Each row of a before or after table is a point. The points were changed in one or more steps. Then noise was added and the rows were shuffled. The steps act on columns, c1 being the first. Name the steps. A step turns or swaps two columns, mirrors them in a line or flattens them onto one, adds a multiple of one to another, or multiplies or shifts one. Angles are multiples of 10 degrees, from the lower column toward the higher: turns from -170 to 170, lines from 10 to 170 but not 90. Use the fewest steps. Two steps may share a column if one is a turn and the other turns, adds or multiplies; they go together, in the order done. Otherwise the lowest column goes first.

Before, 13 rows:
[[-24  22]
 [ 11 -38]
 [-67  13]
 [-20 -38]
 [-17 -13]
 [-17  -1]
 [-30 -49]
 [  1 -10]
 [ -9 -15]
 [ 17 -31]
 [ -4  20]
 [-11 -44]
 [  1  16]]
After:
[[-23 -27]
 [ 14   5]
 [-44   6]
 [-58  11]
 [-28 -23]
 [ -6  15]
 [-17  10]
 [-47  -5]
 [-16   0]
 [ 19  11]
 [-13  68]
 [ -9  -8]
 [ 11  31]]
Steps: turn c1 and c2 by -70 degrees

Before:
[[ 13   4  18  -6  35   4]
 [  1  19  -9  39  34  -7]
 [-12  -7  37   0  -2   9]
 [-12 -28  14  -4 -16 -30]
 [ -5 -14  12   6  30   0]
 [ 34  -1 -36 -28 -16   3]
 [ 42 -38 -35 -12   0  28]
 [-26 -14 -11  -3   1  -8]]
After:
[[-24  10  15  -7  21 -15]
 [  9  -8   1  11 -57   4]
 [-13  -7 -64  -3 -69  -6]
 [-11  34 -35   1 -17 -23]
 [ 37 -20  59  26  67 -39]
 [ 24  -3  47  39  80  -2]
 [ 18   2  41 -37  -6  18]
 [  0   1   4 -10 -41 -13]]
Steps: mirror c1 and c4 in the line at 10 degrees; turn c2 and c6 by 100 degrees; multiply c3 by 2.5; turn c3 and c5 by -130 degrees

Before (10 x 11):
[[  -7  -15  -14  -14   36   14    3   13    8   13   44]
 [  -3   -6  -13    4   -2   27  -33  -29   26  -13  -15]
 [   6   13    1    3    0   -3   21  -37   -3   -7    3]
 [   8   12  -22    3   45   47   20   14   -4   15    0]
 [  41   -6  -13  -10   -1   -6  -25   16   16   18  -15]
 [  13   -8   15   -5   25   18   27   25   17  -14  -10]
 [  -6   -8  -11   -7    0   15  -20    4  -23  -13   -9]
 [   8   12   69  -63   17   19  -16 -121  -33    1   33]
 [  -7   18   -8   -8   30   -7  -29    9   13    6  -16]
 [  25   17   59    0   -2    3  -17   15    4   42   28]]
After, 10 rows:
[[  33   -6    1   27  -23   -8   10   25   21  -30  -19]
 [  17   20   18  -17    4   -8  -18   34   23    9    4]
 [ -11   15  -39    3   19  -13  -16   20   12   -9   29]
 [   1   44  -17  -15   26   15  -12   22   -6  -16  -14]
 [   1   16   -5   19  -18   -9    8   15  -27   13  -15]
 [  -7   -6    1   27   11   20   10   19   16   -2  -18]
 [  -1   29    1   24  -23   -6   26  -18   32   13  -18]
 [  10   -4    2  -18  -19   14   -9  -27   -5    3    1]
 [   7    2   24   13  -21   18    9   28    7  -48   62]
 [   7   19   31   51    0   11  -39 -112  -44   -4   69]]
Steps: mirror c1 and c10 in the line at 170 degrees; swap c2 and c6; turn c3 and c11 by 40 degrees; turn c4 and c7 by 130 degrees; shift c5 by -20; shift c8 by 10; multiply c9 by 1.3
